Rows are points. Two turns around zero, p and q, are shown by what they do to some points. Write where each new point lands after one turn and then the other. Backwards means that the second turn is done in reverse. Each puzzle has new turns, and all numbers are rounded.
In the rows, 128 means zero.

Turn p:
[ 90 186] => [ 87 184]
[130  83] => [132  83]
[139 122] => [139 123]
[114 137] => [114 136]
[167 112] => [168 114]
Turn q:
[138  76] => [140  76]
[106 171] => [105 170]
[140 137] => [140 137]
Where do these land?
q, then p backwards: [138 101] => [138 101]
p, then q: [143 193] => [138 194]
p, then q: [114  88] => [117  87]
p, then q: [117 131] => [117 130]

Turn p:
[102 184  68] => [ 95 190  78]
[110 157 156] => [ 99 143 158]
[146 150 124] => [139 154 133]
[143  98 111] => [153 108 108]
[138  84 161] => [146  81 152]
[130  94 147] => [137  92 139]
Turn q:
[113 123 121] => [111 123 127]
[173 120 145] => [171 131 150]
[ 71 100 119] => [ 65 124 140]
[144 151  75] => [141  83  91]
[139 146 179] => [151 178 132]
Where do these land?
q, then p: [166 110 146] => [156 131 164]
p, then q: [149 138 170] => [147 169 144]
q, then p backwards: [ 80 120 129] => [ 85 150 130]
p, then q: [117 143  67] => [120  86  81]

Turn p:
[118 121 108 186] => [140 157 121 182]
[147 152 127 181] => [138 176 154 154]
[116 135 119  63] => [100 101 102  80]
[140 126 113  75] => [127 113 103  80]
[136  89 151  93] => [150  79 129 107]
[110 145 150 171] => [113 142 159 167]
Turn q:
[ 90 120 173 132] => [ 70 120 136 135]
[149 149 162  59] => [112 135 125  48]
[145 149  94 136] => [164 149 115 134]
[126 120 158 162] => [106 134 161 151]
[122 137 101 104] => [142 125  95 116]
[134  93  79 174] => [173 104 134 184]
Where do these land?
q, then p: [177 135 169 102] => [105  91 153  80]
q, then p: [111 140 113  97] => [126 134  90 116]
q, then p: [117 186 135 158] => [ 83 175 140 133]
p, then q: [ 80 105 131  92] => [132  72 114 156]
p, then q backwards: [144  96  78 152] => [125 157  69 136]
q, then p: [139 107 142 166] => [135 120 167 152]

Turn p:
[ 84 159 114 158 165 141  87 157] => [115 155 140 137 202 150 104 148]
[170 136 178  94  97 105 127 131] => [139 115 150  88  87  74 123 132]
[141 109 153  89 186 139  87 128] => [108  82 144  98 175 108 126  88]
[154 153 113 155 125 111 169 160] => [179 126 117 144 123 125 138 175]
[138 154 104 100 109 118 175 109] => [151 148 115 117  98 128 183 134]
[ 75 108 131 168 123 177 100 161] => [ 80 128 132 142 151 181  78 155]
[172 125 105 103  98 111 114  93] => [156 143 101 102  95 109 129  84]
[ 79  79 146 141  92  89 133 144] => [ 70 133 108 172  98 100 108 151]
[109 158 120 168 176 131 143  96] => [150 145 163 172 163 154 151 116]
[158  98 117 105 107 158 144 101] => [133 105 110 107  85 151 139  97]
Turn q:
[167 126 130 114 145 122  96 155] => [167 145 107 127 130  95 113 143]
[169 118 145 215 142 117 148 136] => [188  94 155 163 119 157 161 170]
[108  89 115 115 158 184 122  77] => [126 104 126  62 150 172  94 110]
[129 112 143 101  86 104 121 157] => [104 123 113 132  95  79 131 137]
[115 140  72 131  31 110 132 155] => [ 55 126  67 184  95 131 140 151]
[105 141 142 125 150 104 104 137] => [128 130 144 137 162  96 127 119]
[126 144 139 107 163 120 155  34] => [146 122 155 109 131 166 127  34]
[113 130 116 128 152 141 155 160] => [121 155 135 109 145 136 156 151]
[121 152 150 114 124 151 118 140] => [117 153 149 127 125 119 101 135]
Where do these land?
q, then p: [159 108 101  83 128  72 140  83] => [154 154  96 146  85 141 167  72]
p, then q: [156 126 118 133  79 115 116  81] => [117 125 108 173  96 141  96  96]
q, then p: [158 108  96 101 174 118 135  82] => [161 119 113 101 117 146 166  70]
q, then p: [128 111 191 155 137 151 130 151] => [112  92 145 107 112  83 100 157]
p, then q: [ 68 172 108 106 130 107 122 126] => [113 183 165 144 158 137 158 114]
q, then p: [ 81  98 104  85 165 169 143 157] => [ 93 129 123  84 172 115 193 140]
q, then p: [ 93 140 153 137  91 144 122 162] => [ 88 141 141 143 142 111 105 169]
q, then p backwards: [156  96  91 149  76 111 133 155] => [125  87 102 122 105 113 184 161]
p, then q: [163 166 151 134 171 168 120 166] => [178 143 136  70 118  89 116 142]
p, then q: [132 149 165 167 137 126 157  94] => [150 109 175 149  89 127 121 146]
q, then p: [113 135 130 156 120 124  90 151] => [127 114 123 155 161 116 101 143]

Turn p:
[176 196 115 149 107 170 102 115 103] => [167 168 107 100 143 188  93 124  85]
[ 98 138 128  99 107 118 125 205 109] => [ 99 126 160 111  69 131 134 180 111]
[ 99  99 118 154 125 103 123 132 102] => [111 118 107 169 103 106 119 135 122]
[105 113 151 133 100 111 133 136 149] => [108 124 130 125  93 119 129 111 158]
[150 102 111 115 119 105 103 118 122] => [159 105 129 132 125 100 101 132 128]
[ 98  97 105 123 110 135 126 107 105] => [119  82  93 139 117 122 127 129 117]
[124 107 151 141 134 141 104 137 146] => [113 123 141 141 134 141 105 129 160]
[136 133 127 117 176 164 225 135 149] => [130 144 134 129 169 146 233 139 145]
[ 85 125 123 124 156 150 141 104 128] => [ 88 108 111 134 159 130 150 121 120]
[137 125 120 130 151  99 111 115 196] => [126 148 133 107 161  80 111 120 173]
[202 173 157 122 122 112 114 103 100] => [192 160 162 121 135 144 105  88  90]
Turn q:
[150 143 137  53 141 167 130 116 103] => [153 136 137  61 125 177  97 133 112]
[165 173 124 107 144 144 114 112  94] => [147 175 160 106 145 166 118 129 120]
[ 88 152 152 155 114 128 164 159 137] => [ 69 126  96 147 121 138 143 155 137]
[110 117 112 147 118 125  96 107 163] => [143 128 124 163 101 103 113 108 147]
[129 112 158 164  92 137 156 143 136] => [104  96 132 149 107 132 168 157 132]
[104 109 149 170 107 124 125 192 139] => [ 98  95 111 172 135 103 133 182 126]
[160 149 159  93 188 179 153 126 103] => [150 133 126  72 168 199 126 145 152]
[ 99  94  85 153 117  94 110 104 117] => [130 116 126 169 129  92 126  74 101]
[148 123  79 116 133 109 128 118 145] => [160 152 116 116 125  95 139 105 116]
[128 108 125 121 127  74 104 104 143] => [125 124 152 123 126  76 117  94 137]
Where do these land?
p, then q: [156 120 142 115 148 120 102 159  74] => [118 105 173 155 154 145 132 171 128]
q, then p backwards: [104 104 129 165 130 153 102 125 112] => [136  87 144 145 141 142 117 114  94]
q, then p: [103 130 157 139 133  80 145 127 157] => [ 86 124 115 116 120  80 138 114 146]
q, then p: [172 102 112  90 133  98 106  76  84] => [159 100 181 141 151 135 125  62 101]
p, then q backwards: [103 103 114  79 109 115 163 142 158] => [153  94 159 123 111 105 167 129 167]
p, then q: [144 100  90 132 166 163 147  87  87] => [169 115 109 143 193 137 172 116 120]
q, then p: [ 99 123  80 124 132 123 142 161  96] => [131 125 104 159 142 118 126 154  73]
p, then q: [144 158 126 134  91 135 173 149 156] => [127 161 111  86  85 143 145 144 116]
p, then q backwards: [147 170 180 151 122 166 112 131 145] => [127 180 142 113 154 149 122  83  95]
p, then q: [ 94 180 160 154 139 142 114 109 152] => [113 154 107 134 116 167  80  90 144]
p, then q backwards: [119 134 123 145  88 155 137 127 164] => [115 146 140 108 150 149 160 113 158]
p, then q backwards: [152 113 124 108 146  87  93 143 151] => [151 119 142 115 131  97  75 140 146]

Turn p:
[ 93  92 159 158 169 143 151 151 122 109  86] => [ 74 127 142 126 176 110 157 129 150  79 137]
[128 152 162 168 112 169 143 106  89 140 127] => [130 171 171 162 152 153 158 115 116 140 141]
[ 91 144  98 127 150 139 162 109 153 170 151] => [124 112 102 140 124 105 137  94 130 162 188]
[138 164 131 138 113 133 111 177 153 103 132] => [169 119 114 121 154 143 136 177 145 130 122]
[133 121 140  96 174 160 142  93  89 107 113] => [ 81 162 111 121 122 166 142  82 138 111 118]
[156 153  98 151 117 115 154 177 115 180 169] => [155  77 135 125 161 131 138 128  87 195 129]
[160  94 114 112 152 102 123 108 154 126 162] => [139  94 125 105 108 126  84  87 140 121 117]
[164 156 151  92  81  83 135 159 146 102 120] => [178 124 131  84  98 122 156 167 136 135  79]
[ 91 100 155  83 133 111  89 117 157 151 106] => [ 84 129 135 118  76 104 103 158 169 125 141]
[163 145  85 162  96 153 101  91 118 118 100] => [158 163 111 196 134 130 107 122 105 126  93]
[100  86 132 147 160  86  99 100  84 107 130] => [ 85 157 146  97 139 111  76 115  97  90 132]
[119 127 110 102  81 144 126 148 156 122 140] => [156  99 112 143  92 137 141 161 123 121 139]
Turn q:
[ 75  70 119 118 218 114 138 102 144 149 150] => [ 88  83 147 160 130  86 183  64  93 167 123]
[178 128 132 101  95 123 145 101 151 124 114] => [167 134 148 101  78 138 114 122 141 108 132]
[101 148 128 143 138 145 151 156 151 137 127] => [ 91 126 141 139 153 132 132 126 153 106 112]
[100 141 109 115 103 157 129 101 111 131 106] => [135 114  95 125 132 163 106 102 145 137 110]
[139 143 158 141 101  91 126 117 131 132 101] => [114 152 125 125  90 128  96 144 141 133 155]
[115 146 132 135 141  97 136 142 111  65 100] => [121 156  91 139 128  70  98 133 133 118 110]
[178 121  98 129 149  84 124 109 144 144 122] => [157 123 151 128  84  99 157 146 149 157 137]
[140 121 165 135 140 171  31 109 130 129 108] => [165 170 160 146 171 156  91 110  99 186 156]
[160 125 112 166 106 129 145 106 100  80 148] => [173 145  84 160 109 126 140 147 121  92 134]
[200 153 129 116 128 116 151 133 112 157 180] => [146 151 145  92  93 148 188 176 116 114 118]
[ 69 138 127 111  99 153 118 187 141 151 168] => [ 84 100 126  87 201 152 133 132 132 104 142]
[ 82 104 127 127 116 155 143 171 110 136 112] => [ 96  84 120 135 164 139  98 134 114 113 108]
Where do these land?
p, then q: [157  85 163 162  80 112  89 172 102  91  86] => [106 162 144 148 150  79  44 156 102 119  95]
q, then p backwards: [ 99 116 166 121  97 109 160 149 109 154 163] => [ 84  89 117  94 142 131 129 155  89 113 136]
q, then p: [ 97 111 123 110  85 116 130 126 139  79 123] => [142 130  99 112 104 134  71 117 114 104 118]
q, then p backwards: [139 134 150 153 137 118 178  92 108 120 170] => [106 121 114  91  96 159 155 103 106 101  99]
p, then q: [ 92  96 162 116 149 155 114  94 147 108  87] => [112 155 106 130 156 103 120  92 167  86 161]
q, then p backwards: [147 153 109 127 177 109  98 173 105 115  93] => [143 164 133 154 119  83 100 148 134 159  79]
p, then q: [174 127 116 115 110 136 152 146 159  98 142] => [179 107 153 145  98 123 110 129 126 110 112]
q, then p backwards: [105 173 142 117 108 115 120 130  93 164  81] => [140 145 129  82 167 122  70 137 112 150 125]
q, then p backwards: [134 172  92 149 111 153 152 124 139 160 109] => [162 132 164 103 140 170 107 143 155 116 113]
q, then p: [ 96 178  89 126 172 185 100 117 144 152 140] => [101 136 110 157 146 100 153  69 192 151 146]
p, then q: [101  92 113 133 168 109  95 140 161 154 143] => [128 104 133 117 164  99 140 111 110 156 183]
p, then q backwards: [172 113  88 108 139 145 165  97 122 126 165] => [100  97 122  99 125 161 143  63 121 124 127]
p, then q backwards: [151 114 148 128 132 101 111 105 138 143 161] => [140 119 138  95 119 132 119 120 155 134  87]

Turn p:
[164 140  93 168 164 154 142 153 168  83 145 143] => [194 125 108 147 157 147 171 122 175 105 141 137]
[135  92  85 181 142  87 119  98 175 127 137 124] => [123 111 162 184 145 138 143  90 175 146 172 120]
[ 96 145 151 123 101 165 117 167 162 183 166 132] => [ 86  95  87 102 142 166 124 177 111 101 160 123]
[133 130 114 166  83 104 125 146  79 129 117 142] => [137 138 113 153  92 120  76  99 116 109 146 153]
[126 157 134 157 178  82 157 114  92 169 158 105] => [103 174 174 175 171 130 125 137  96  99 127 158]
[ 64 123  95 120 159 109  88 112 146  97  93 110] => [127 110 138 155 153 159 100 111 152 186  80  92]
[159 120 121 165 176 144  83  87 173  94  77 120] => [179 160 159 125 134 166 154 109 176 190 147  98]
[165 159 122 128 102 156 156 136  67 163 161 114] => [136 153  98 139 115 103 140 142  53  93 149 156]
[ 98 152 102 108 122 100 134 121 171 171 156 101] => [ 64 119 107 162 171 123 137 145 129 132 137 104]
[159 122 155 126 147  94 106 120 119  97 152 104] => [154 142 174 121 150  96 116 123 128 112 136  98]
[118 158 172  82  83 161 152 132 121 109  86 175] => [110 147  79  52  82 124 127 121 133 118  84 136]
[ 65 123 150 110 120 182 156 117 116  92 116  98] => [126 106 123 118  90 166 148 135  99 119  57  92]
[158 101 153  79 102 116 142 165 124 153  78 148] => [110 131 119  90  80  78 110 169 153 146 126 159]
[151  69 145  79 113 138 115 123  79 124 148 176] => [142  81 150  69 108  78 120 110  95 138 129 166]
Turn q:
[123  84 124 110 169 126 121 170 158  74 120 120] => [126 135 138 124 108 164 108 190 130  89  91 154]
[139 163 100 105 137 173  90  87 124 100 145 135] => [160 132 116 115 108 159  86  95 150 106 160  90]
[ 93 178 171 148  97 176 110 150 146 156 149 134] => [118 162 114  97 125 135 122 119 125 188 196 156]
[ 89 159 112  64 132 121 139  93 147  99 128 160] => [ 97 130 120  97 100 132 109  94 200 100 118 123]
[176 108 167 132 159 149 119 174 105 168 173  68] => [173  97 138  97 151 144 179 184  71 127 170 130]
[135 119  98 158 106 113 174 124  85 104 115 160] => [ 98 132 101 164 114 113 137  89  90 115  88 114]
[107 106 125 167 150 136 164 120  79 162  72 153] => [106 102 157 144 147 139 132  73  80 159  80 147]
[104 151  97 128 155  72 122 115 164 143 162 112] => [110 146 122 111 196 116 126 143 173 101 127 111]
[171 107 185 134 129 169 147  92 113  95 131 160] => [137 100 129 181  74 168 155 103 119 116 161 147]
[145  89 130 107  80  89  83 158 106 152 153 134] => [180 113  93 125 130  58 134 153 122 124 122 158]
[ 91 167  86 156  78 123 177 123  94 131  83  99] => [ 63 134 124 123 125  91 110  98  97 177 100  70]
[129 113 169 152 142 123  85 122 146 107  90 112] => [133 119 173 165 128 132  90 158 128 133 148 155]
[191 167  95  87 149  90 160 155 160 164 166 123] => [151 173 139  87 149 108 207 139 151  84 124  87]
[100  80 133 143 110 130 100 110 165 137 105 124] => [141 116 128 160 140 132  98 152 158 171 108 152]
Where do these land?
q, then p backwards: [174 181  94  45 157 106  91  82  96 154 101 124] => [163  87 182 134 114  96 106 114 139  25 168 138]
p, then q: [122 129 121 176  93 149 168 114 164 130 120 194] => [116 145  71 148  99 170 126  99 183 148 112 107]
p, then q: [116  93 119  91 156 164 140 175 127 108 181 132] => [145 110 143 149 100 140 150 158  99  95  63 156]
q, then p: [117 199 119  84 109 115 157 167 130 145 129 148] => [ 64 146 101 119 152  88 131 115 125 122  79  99]
q, then p: [134 101 112 123 135 116 121 117 109  89 133 129] => [165 115 129 140 106 131 112 111 143 140 128 113]
q, then p: [ 84 164 151 148 115 141  94 105  89 101  99  77] => [115  79 167 117 154 138  74 134  80 139 155 100]
q, then p: [118  58  96 133 153  98  91 106 191 136  98 125] => [166 158 136 108 123 170 122 172 204 157 161 140]
q, then p backwards: [170  92 144 144 151 145 155 111 138  90  78 122] => [ 87  90 129 172 144 135 160 121 112 128 118  76]
p, then q backwards: [120 101 133 165  81 142 151 134 104 153 128 117] => [145 126 167 126 122 150 135 130 102  70 122 137]
p, then q: [113 162 206  96 150 138 111 116 176 199 122 123] => [ 93 128 129  11 113 149 122 144 132 137 136 156]
p, then q backwards: [103 129  88 191 153 153 109 183 125  87 165 102] => [174  66 111 151 167 147  82  75 126 113 156 124]
q, then p: [165 124 154 134  78 117 118 121 105 120 106 151] => [110 143 142 150 110 113 106  86 131  98 167 134]
q, then p backwards: [138 149 141 151  92 124 163 126 131 122 183  95] => [149 151 108 115  94 149 128 118 173 166 144  97]
q, then p: [117 109 115 113 169  85 123 135 108 159 149 154] => [150 134 153 111 138 112 149 109 166 152  86 151]
